Every row gives one point. Each copy is the shape, with its points in the same order, turned, moved and blurred by noise. Some copies are also mirrored. Which?
In the rows, 128 means zero.

Shape (9 x 3):
[[107 140 114]
 [189 112 158]
 [138 158 137]
 [140  47 127]
 [174  94  90]
 [117 210 105]
 [ 91 185 151]
 [ 70 126 160]
 [ 72  89 139]]
Copy 1 (9 x 3):
[[132 142  98]
 [141 120 187]
 [118 161 133]
 [176  60 137]
 [197 122 141]
 [112 216  97]
 [ 77 170  96]
 [ 93 112  85]
 [119  81  79]]
Copy 1 is: only turned
Copy 2, 9 rows:
[[109 139 116]
 [177 101 172]
 [109 121 145]
 [213 135  99]
 [159  73 101]
 [ 50 120 142]
 [ 79 171 142]
 [124 194 123]
 [160 193  98]]
Copy 2 is: mirrored
Copy 3:
[[112 142 125]
 [146  57 156]
 [121 128 164]
 [117  59  80]
 [171  93 101]
 [127 186 173]
 [ 78 157 177]
 [ 48 126 128]
 [ 56 111  88]]
Copy 3 is: only turned
Copy 4:
[[ 86 136 104]
 [142  93 172]
 [ 98 144 147]
 [132  48  92]
 [167 106  97]
 [ 88 206 126]
 [ 46 165 142]
 [ 37 103 114]
 [ 56  81  88]]
Copy 4 is: only turned

Shape:
[[ 99 151 131]
 [110  94 111]
 [ 78 177 172]
 [112 222 109]
 [189  74 107]
 [121 110 123]]
Copy 1:
[[ 94  92 121]
 [110 151 128]
 [ 69  56 148]
 [ 89  45  68]
 [190 160 116]
 [114 133 130]]
Copy 1 is: mirrored
Copy 2, 6 rows:
[[110 135  96]
 [ 91  92 143]
 [109 180  64]
 [178 132  64]
 [129 100 227]
 [102 118 148]]
Copy 2 is: only turned

Shape:
[[126 121 117 198]
 [124 111 155 152]
 [138  58 123 203]
 [115 133 154 146]
 [123 137  81  67]
 [ 63  73 115 149]
 [198 185 120 117]]
Copy 1, 7 rows:
[[131 124  91 194]
 [100 118 114 157]
 [ 83 117  64 198]
 [118 103 135 166]
 [152 127  98  66]
 [127  60  73 152]
 [142 206 138 123]]
Copy 1 is: mirrored
Copy 2 (7 x 4):
[[139 150  53 144]
 [137 158 131 135]
 [204 163  77 129]
 [110 154 124 147]
 [ 96  47 137 126]
 [169 112 130 195]
 [ 73 110  94  58]]
Copy 2 is: only turned
Copy 3:
[[119 152 143 193]
 [117 105 167 160]
 [174 124 145 211]
 [ 97 116 173 152]
 [123 143 135  58]
 [170 151 208 146]
 [ 58 108  80 115]]
Copy 3 is: mirrored
Copy 4 (7 x 4):
[[179 186 133 167]
 [137 157 160 172]
 [211 186 155 208]
 [127 163 143 149]
 [147  55  99 145]
 [146 159  87 222]
 [171  91 181  83]]
Copy 4 is: only turned

Shape:
[[184 158  92 112 109 169]
 [107 186 142 143 122 156]
 [ 89 141 176  93 144  62]
 [126 110 137  91 105 123]
 [ 60  64  65  61 148 145]
 [ 63  79 108 172 184 162]
 [138 140  53  80 126 114]
 [195 164 149 144 139  98]
 [183 124 116 112 196 155]]
Copy 1, 9 rows:
[[152 100 154 210 102 179]
 [129 137 128 194 165 109]
 [183 148 110  81 154 115]
 [140 129 148 114  93 145]
 [ 85 121 216  69 151 187]
 [ 36 126 125 122 186 171]
 [165  70 181 149 134 174]
 [181 104  69 168 115 155]
 [144 129 114 169 137 245]]
Copy 1 is: mirrored
Copy 2:
[[172  69 157 100 101 166]
 [166 106 161 145 186 154]
 [191 160 131 122 177  51]
 [157 145 146  85 128 108]
 [ 68 116 111  38 146  78]
 [ 60 140  85 149 161 128]
 [141  56 150  82 110  86]
 [219 109 132 163 101 123]
 [171  85  67 116 104 146]]
Copy 2 is: mirrored
